Rows are points. To make a cloud, some directions were put in groups of two or more. Within a group, all points are equally far from the middle, so they leave a hole (a ring in 2 directions, a hollow ball in 3). The other directions are filled evenly. Then the cloud was stretched, turned, moved and blurred a little. How many holes are there, and how many directions does each take, smallest first?

Cloud, 13 rows:
[[ 44 -15]
 [-55 -39]
 [-14  31]
 [-60 -22]
 [-60 -27]
 [-60 -23]
 [-50   4]
 [ 47  16]
 [ 19  35]
 [  7 -48]
 [ 47  -9]
 [-58 -10]
 [ 34 -28]]
Holes: 1 (2)

Cloud (20 x 3):
[[  5  33  14]
 [ -7   7 -33]
 [-35   6 -16]
 [ 15 -31 -20]
 [ 21 -50 -22]
 [-12  -2 -60]
 [ 15   7 -36]
 [  1   6  39]
 [ 13   9   5]
 [ -2  32  22]
 [ -5 -40   1]
 [  8  31 -35]
 [ 31 -40  14]
 [ -2  40   1]
 [  5 -16  35]
 [  7  11 -49]
 [ -6 -39 -51]
 [ -9 -44 -35]
 [-15  18 -17]
 [ -5  -4  42]]
Holes: 0

Cloud:
[[ 16 -22 -22  42]
 [ 60  -4 -12 -42]
 [-26  13   9  -6]
 [ 34  28 -41  -9]
 [ 11   1 -39  24]
 [ 50  13  -4 -53]
 [ 30 -15  33 -31]
 [-27 -34  16  31]
 [-30   3   3 -12]
 [-23 -21  30  25]
 [  8 -31 -17  42]
 [-21 -14  -4 -41]
 [-12 -37  40  11]
 [ 52 -12   8   8]
 [ 20 -56  -8 -26]
 [-14 -55  20  22]
 [ 44  16   1 -55]
 [-24 -27  28  27]
 [ 49 -37 -16 -21]
 [ 60 -14 -12 -33]
 [-27   1   1 -25]
 [-13 -46   3  36]
 [  8 -30  44 -11]
 [ -5 -21  18 -57]
 [-34 -12   3  16]
 [  3 -29 -23 -42]
 [-25  -9  -6 -29]
 [ 28 -53  -7  11]
 [ 36 -17 -14  37]
 [ 44 -41 -10   4]
 [ 49 -34  -9   7]]
Holes: 2 (2, 2)

Cloud (51 x 6):
[[ -2  -2  -3 -46  -7 -41]
 [-15 -47  -7   0 -13  19]
 [ -4 -20   5  19 -31  20]
 [-12  -6  32  -3  34  32]
 [-37 -20 -16 -15  10  30]
 [-17 -28  14 -29  23 -25]
 [-12  44  14  -4   0  -7]
 [ 13  -4 -15  -8 -27  17]
 [-53  -4  33  26  -1  39]
 [-21   2  -3  32  -3  21]
 [ 13 -48   5  -1   4 -25]
 [-35 -29  45  -4 -15   9]
 [-12 -60 -10  -5 -13  -2]
 [-45  15  23  26  -9  29]
 [ 16 -25  22   9 -20 -26]
 [-34 -30  -7  -1 -14 -33]
 [-35  17   0   8 -24  22]
 [  1 -21  31  -7  -8 -24]
 [  1 -53   6   2 -13  16]
 [-29  16  23  -9   6  30]
 [ 15  -5   3 -14  31 -12]
 [ 12  -1  -1 -28  36  -6]
 [-33 -15  21  -8  40   0]
 [-42  -5   6  29   8  25]
 [-33  25  22   0  -1  25]
 [-30  16  -6  25  -7 -25]
 [ 19 -47 -25 -32 -10 -23]
 [-39 -18 -12   4  28  -3]
 [-33 -31  -2   2 -31 -16]
 [-12  -6 -26   7 -20 -46]
 [-27 -29   6 -33  13 -28]
 [ -5 -35 -16  -9   7  32]
 [  8 -50 -23 -27 -11   0]
 [  0  20  26   7   6 -20]
 [-45  -1  44  15  13  41]
 [-18 -19   5 -51 -11  -8]
 [-42   9  28  13  17  25]
 [-11 -54   7  20 -23  -5]
 [  4 -12  35  15   3 -24]
 [-28  -2  26   5  -5 -31]
 [-14   5  46  -1 -19  30]
 [ 11 -43  26   2 -13 -10]
 [ 12  -8   9 -21  13 -31]
 [ -9 -38  12  21  -4  38]
 [-38  15  38  22  13  24]
 [ 14 -42 -28 -26 -19 -22]
 [ 13 -11   2 -20  30 -18]
 [-36 -17 -11   8  16 -21]
 [ 23 -23 -25 -25 -31 -21]
 [-16 -10 -24  -5 -35 -43]
 [-36 -42  -8 -13 -16   6]]
Holes: 2 (2, 2)

Cloud (86 x 8):
[[-23  -7 -15  13 -11 -55 -22 -10]
 [ 25  37 -11   9 -14  14  22  -6]
 [-12  13 -35  47 -31   4 -26  -9]
 [-34   3 -13  37 -28   0 -32  17]
 [ -9  21 -15  -1  -4 -35  -1 -29]
 [  0 -22 -10  -6  28 -39  -1  -4]
 [-24  27 -24  -5  32 -35 -15 -10]
 [ 25 -22  -6  13   7 -28 -13 -24]
 [-47  -5   6   2  -8   8 -21   1]
 [ 20  31 -35  40   9   2 -16 -23]
 [-21  19  15   2 -33 -25  -6  20]
 [ -1 -19   6 -11  14 -58   9  -4]
 [-17  15 -11 -15  13 -47  16  -3]
 [ -8  12  29  39  12   8 -14   6]
 [ -1   9  14  12  24 -44 -16 -15]
 [-15  26 -34  42  -5   4 -38 -25]
 [ 16  26 -26  36  21 -13   5   2]
 [-27  26 -27  45 -11 -16 -31  28]
 [ -9  14 -46  60  -5  -4   5   7]
 [-32   8 -10 -19  -2  -3  -5 -24]
 [-35  15  16 -11   5 -21  -3   0]
 [ 27  -5  -1  -5  22 -11  22 -41]
 [  7  30  22  26 -19  16  21  12]
 [-17  25  19 -29 -13 -20   9   8]
 [ 22  22  -1  55 -26  15 -12  -4]
 [  0  49  -4  34  -8 -11  -8  24]
 [ -3  28 -20   5   6 -48 -15  12]
 [-10 -14 -22   5  20  12   7 -34]
 [  4  -5   4   4  31 -49   4 -30]
 [-13   8  -3  30   7 -19 -43 -26]
 [  8   0  -2  -8 -24   0  42  -3]
 [  6  35 -12  58 -25  20 -18   0]
 [-12  -5   3  36 -12  23  15  -4]
 [-46 -31 -14   7   4 -13  -6 -20]
 [  9  -6  -8  -1  35 -48  18 -22]
 [ 14  -5 -41 -19   6 -42  11  -8]
 [ -2  26 -26  36  -6 -17 -27 -31]
 [  2  12  19  18 -42   5 -30   9]
 [  3  -4 -29  24 -14  17  19 -25]
 [-16  16  40  15 -16  26   7   4]
 [  7  24  -5 -31 -25  -6 -10  12]
 [-27  14  15   0 -27  15  11  -2]
 [ -7   7 -21  36 -17  27 -12 -23]
 [ -4  41 -15   1  12  -6  18  15]
 [  5  17  13  -8 -26 -42   2 -23]
 [-11  33  14  45   4  16  -4 -25]
 [-20   4  -1 -35  -1 -32 -18   2]
 [-13  19   9 -12 -33   6  -6  26]
 [-11  -8 -40  17  28   4  28 -21]
 [ -8   3 -15 -28 -33 -12  17   8]
 [-15  -7   7  -2 -27  20   5   8]
 [ -5   7  11  45  13 -19  15   4]
 [ -8  -7 -16 -13   2  16 -21   4]
 [-22   1  25   6  24 -10 -26 -12]
 [ 14  41 -11   0 -30  -7  -8  21]
 [ -4  14   9  29 -18  40   3 -14]
 [ 24   6 -25  11  20  -6  -8 -11]
 [ 19  33  11 -19 -37  -2   8 -20]
 [ -5   5  27 -10 -39 -13  32   2]
 [ -9  43 -25  14  21 -24   9  -2]
 [ 19  31 -20  51  -8 -29  10  -9]
 [ 19  13   7 -18   6 -25  -1   6]
 [-19  20   5  39 -37  25 -17  -5]
 [ 10  10  16  31 -26   5 -27  12]
 [-41   9 -22  51 -10   9 -26  -1]
 [ 13  44 -25   9  24 -28 -13   0]
 [-10  30 -35  52  14   3 -42  13]
 [  9   4  -5 -30   5  -9  21 -30]
 [ 16   7   1  21 -20  13 -13   8]
 [-14 -11   7  22  13   4  -6 -41]
 [ 17 -21 -13  28   4 -12   1  -1]
 [-25  37  -1  21 -12   8 -32 -24]
 [ 13  10 -30  36 -31   8   3  -3]
 [ 19  31   9  -8 -24  -9  34   3]
 [-12 -11   6   8  -1 -53 -16 -22]
 [  1  49  -5  -4  -5 -36  -4  -5]
 [  6  20  19  13 -54   5  17  -9]
 [-27  11 -10  11   3  -3 -38 -29]
 [-12 -31 -21  35   9  -5 -23  -8]
 [ 10 -30  -6   3  14  -3  19  -9]
 [-21   6 -19  36 -41  -7 -15  18]
 [ -3   0  14  35  29  -3  14  -9]
 [-27  21 -35  24  20 -24  12 -13]
 [ -1  -3   9  -8 -37 -39 -11  -8]
 [-19  -4  33 -26   1  -9   0  -1]
 [ -1  25 -15  -9 -24 -33 -25 -10]]
Holes: 1 (6)
